Each row of a before or after table is a point. One or more steps were done to the points. Then noise was added and the rows were shuffled. The steps act on how far a point lies along the listed directions, d1 being the first. What was done? A step turns or swaps two directions, mirrors them in a line or flattens them onto one, adds a multiple of one to another, or multiplies one. Angles are multiples of 10 degrees, from the lower direction toward the higher: turns from -170 to 170, lines from 10 to 170 but not 90. Use the fewest steps. Two steps may share a direction if one is a turn and the other turns, adds or multiplies; they go together, in the order done. Otherwise the lowest direction goes first.

Directions:
(1): -2.21  +0.34
(2): -0.34  -2.21
Before (12 x 2):
+0.35  +1.37
-0.04  -0.02
-0.09  +0.35
+0.23  +0.20
-0.16  +0.33
-0.09  +0.04
-0.30  +0.73
+0.56  +0.06
+0.38  +0.01
+0.28  -0.47
-0.47  +1.03
+0.26  +0.30
After (12 x 2):
+0.24  +0.46
+0.85  -0.79
-0.05  -0.10
+1.47  -0.04
-0.10  +0.00
+0.58  -0.52
+0.35  +0.20
+0.30  +0.18
-0.38  +0.45
+0.17  +0.37
+0.28  -0.29
+0.32  -0.13
Steps: swap d1 and d2

Directions:
(1): -0.30  +0.57  +2.01  -1.11  +3.03  -0.29
(2): -0.88  +0.13  +2.22  +2.94  -0.44  +0.67
(3): +1.52  -2.16  -0.96  +1.76  +1.74  -1.00
(4): -2.87  -0.02  -1.95  +0.61  +1.32  +0.90
(5): +0.18  -2.37  +0.68  -1.00  -0.09  +2.80
Before (13 x 6):
-0.45  +0.49  +0.21  -0.17  +0.05  +0.05
-0.37  +0.59  -0.34  -0.24  -0.13  -0.10
-0.38  +0.16  +0.80  +0.00  +0.42  +0.46
-0.11  +0.28  -0.79  -0.94  +0.32  -0.48
-0.02  +0.22  +0.64  -0.03  -0.29  +0.39
+0.19  +0.32  +0.66  +0.67  +0.09  -0.41
+0.22  -0.93  -0.39  +0.96  +0.67  -0.14
-0.67  +0.44  +0.50  +0.53  -0.09  +0.25
-0.18  +0.42  +0.46  +0.69  +0.00  -0.11
+0.51  -0.19  +0.99  +0.80  +0.64  -0.63
-0.21  +0.30  +0.31  -0.13  +0.05  -0.18
-0.20  +0.10  +0.34  +0.75  -0.03  +0.08
-0.10  +0.22  +1.02  +0.37  -0.21  -0.27
After (13 x 6):
-0.21  +0.01  -0.69  -1.35  +0.65  -0.07
-0.23  +0.29  +1.34  +0.58  +2.07  -0.84
+0.03  +0.54  +0.77  +0.17  -0.08  -0.01
-0.21  -0.02  +0.24  +0.70  -0.10  +0.21
+0.56  -1.12  -0.22  +0.86  +0.45  -0.08
-0.15  +0.47  +1.72  -0.41  +1.53  +0.30
-0.50  +0.36  +0.48  -0.49  +0.52  +0.24
-0.60  +0.56  +0.96  +0.39  +0.48  -0.42
-0.41  +0.35  +0.47  +0.54  +0.86  -0.26
-0.48  +0.38  +0.55  -0.32  +0.64  -0.06
-0.43  +0.22  -0.52  -0.49  -0.19  +0.39
-0.49  +0.30  +0.40  +0.54  +0.31  +0.08
-0.69  +0.25  +0.68  +0.20  +0.15  +0.54
Steps: multiply d1 by 3; turn d4 and d5 by 70 degrees; add -0.3 times d4 to d2
